Every row gives one point. The window is the flat piece filled in between its corners: a triangle in 3 columns, a solid with four corners in 4, and so on. A path goes straight from each point to the next, and from the last back to the first. List the points from which the path goes on through the window.
In the rows, 100 means zero.

Window (4 x 4)
[[118,93,140,77],
[77,81,113,103],
[85,87,17,145],
[90,119,123,89]]
Path:
(1): [134,102,82,155]
(2): [66,95,5,101]
(3): [87,86,83,97]
(4): [118,97,89,118]
(5): [109,87,122,134]
(6): [55,84,99,75]
(7): [71,82,134,46]
(8): [100,95,137,123]
(9): [87,108,98,127]
(10): [89,90,74,69]
(11): [61,68,69,87]
(12): [95,96,145,117]
(13): [129,136,176,111]
(14): [105,72,107,68]
(15): [93,87,130,62]
(16): [88,102,165,91]
Through the window after points: 3, 5, 9, 11, 13

Window (6 x 6)
[[114,88,107,106,68,92],
[81,34,82,118,121,147],
[113,166,122,73,109,90],
[45,87,130,159,188,116],
[132,96,158,57,97,108],
[42,97,80,98,99,74]]
Path:
(1): [61,84,108,117,127,132]
(2): [108,125,131,94,108,132]
(3): [111,93,124,101,144,40]
(4): [75,54,111,158,193,52]
(5): [39,119,129,124,134,159]
(6): [48,129,140,85,66,117]
(7): [135,73,113,74,129,80]
(8): [101,65,109,111,133,82]
(9): [81,91,110,121,88,195]
(10): [73,68,128,100,106,127]
(11): [104,86,102,130,158,75]
(12): [108,91,97,101,103,90]
(13): [88,91,117,102,63,95]
(14): [73,79,99,124,90,144]
(15): [105,41,87,89,144,100]
(16): [117,99,121,75,144,53]
Through the window after points: 4, 6, 12, 14

Window (8 x 8)
[[99,17,101,109,164,120,65,79],
[93,174,86,59,93,83,97,60],
[82,115,101,41,46,75,100,101],
[92,32,173,141,132,127,72,82],
[81,57,84,159,128,93,5,59],
[135,47,90,146,106,110,74,55],
[125,143,122,58,90,68,96,147],
[66,154,67,94,81,65,125,114]]
Path:
(1): [92,125,112,86,98,58,95,89]
(2): [132,97,68,118,51,147,63,127]
(3): [67,110,87,92,61,124,54,119]
(4): [108,110,100,115,117,61,81,64]
(5): [107,46,123,148,132,50,51,73]
(6): [80,67,123,127,117,141,53,75]
(7): [95,85,80,109,111,107,70,114]
(8): [81,91,133,82,132,68,74,69]
(9): [89,71,87,83,124,43,77,84]
(10): [85,160,69,137,65,148,75,102]
(11): [99,78,103,106,99,152,60,84]
(12): [97,114,76,116,99,52,101,78]
(13): [76,108,61,84,138,34,119,72]
(14): [98,81,100,110,90,130,52,102]
(15): [96,87,91,89,93,151,72,93]
(16): [83,74,108,114,137,64,61,78]
Through the window after points: 5, 11

Window (8 x 8)
[[102,95,75,5,104,121,138,131],
[64,113,136,74,97,48,38,122],
[68,98,76,102,106,93,78,102],
[127,149,135,151,66,75,147,116],
[143,90,119,136,137,81,104,98],
[83,119,88,82,150,107,90,89],
[119,103,77,86,145,136,80,120],
[88,90,141,108,99,104,45,75]]
Path:
(1): [112,106,112,65,99,65,90,90]
(2): [55,127,116,130,92,125,122,149]
(3): [64,91,105,87,146,96,76,123]
(4): [100,98,91,85,104,110,64,78]
(5): [122,135,101,101,100,87,54,65]
(6): [90,78,108,66,137,132,145,168]
(7): [95,58,178,105,103,53,129,148]
(8): [130,140,48,111,134,121,69,63]
Through the window after points: 7
